Each wall is flat, endless, passes through zero and stands at right angles to its row. A trip goes straight from one point to another. List the walls that it crosses, first one first.

Walls:
(1): [10.4 -6.4]
(2): [-1.4 -3.6]
(3): [ 5.9 -4.1]
(4): [ 4.8 -2.3]
Trips:
[-5.1  1.5] to [-1.2  4.8] => 2
[ 6.8 -0.5] to [2.3 1.5] => none
[ 2.1 -2.5] to [ 4.1 -3.4] => none
[-7.3  0.0] to [-2.1 -5.0] => 3, 1, 4
[1.2 0.2] to [ 4.1 -2.1] => 2
[-0.5  2.3] to [1.5 1.0] => 4, 1, 3
[-4.3  1.2] to [-2.2 -1.1] => none

Walls:
(1): [-3.0 -2.5 -2.3  1.9 -1.4  0.1 -0.9 -6.5 -0.7  1.5  2.4]
(2): [ 2.2 -0.2  0.3 -0.5  1.4  4.0 -6.2  2.4 -1.2  2.6 -3.0]
(3): [ 0.9 -4.3  3.6 -3.0 -3.7  1.9 -4.4 -1.8  2.8 -2.2 -3.5]
(4): [ 0.9  2.5 -1.6  6.1  4.3  1.8  3.1 -1.3  2.7  3.4  2.7]
Trips:
[-0.3 -3.6  0.8  7.1 -4.2  3.8 -1.6  4.2 -0.4 -8.2 -0.9] to [-0.9  1.2 -3.8  3.6 -3.2  6.1  1.3 -1.0 -0.4  3.2  6.0] => 1, 4, 3, 2
[-6.6  1.7 -1.4 -2.5 -5.7  1.2 -1.8  2.6  6.8  3.3  4.5] to [-1.3  4.9  0.6 -1.8  0.6 -2.3 -3.1 -4.7  2.7 -9.1 -8.7] => 1
[-1.7 -2.4 -4.7  2.5  1.8  2.0 -1.5  3.1 -2.0 -9.9 -3.8] to [ 6.7 -2.6  6.8  1.4  5.2 -2.0  0.2 -3.4  1.6  4.0  1.1] => 4
[-0.7 -7.2 -1.1  4.9  3.6  0.8  2.9 -1.8 -3.8 -4.3 -1.5] to [ 3.7  0.9 -3.5  3.0  4.5 -1.1 -2.1 -0.9  2.4  0.9 -3.9] => 2, 1
[-2.0  3.4  1.8 -0.1 -6.0  4.0 -2.5  3.9  3.8  1.4 -8.2] to [-1.5  4.6  4.8  1.9  4.6 -1.1 -1.1  3.5  1.8 -1.3 -2.1] => 4, 3
[ 3.7  2.1  1.8 -2.8  3.2  3.8 -2.6 -2.9 -1.7 -1.4 -5.6] to [ 2.7 -1.0 -2.4 -5.9 -2.4 -1.9  4.1  2.8 -1.0 -5.6  5.9] => 2, 3
[-0.7  4.6  6.6 -3.3  0.0 -5.6 -1.4 -2.5 -4.1 -2.3  9.9] to [ 1.6 -1.5  1.7 -7.2  0.3 -3.0 -3.3 -1.2  2.6  3.1  4.9] => 3, 2
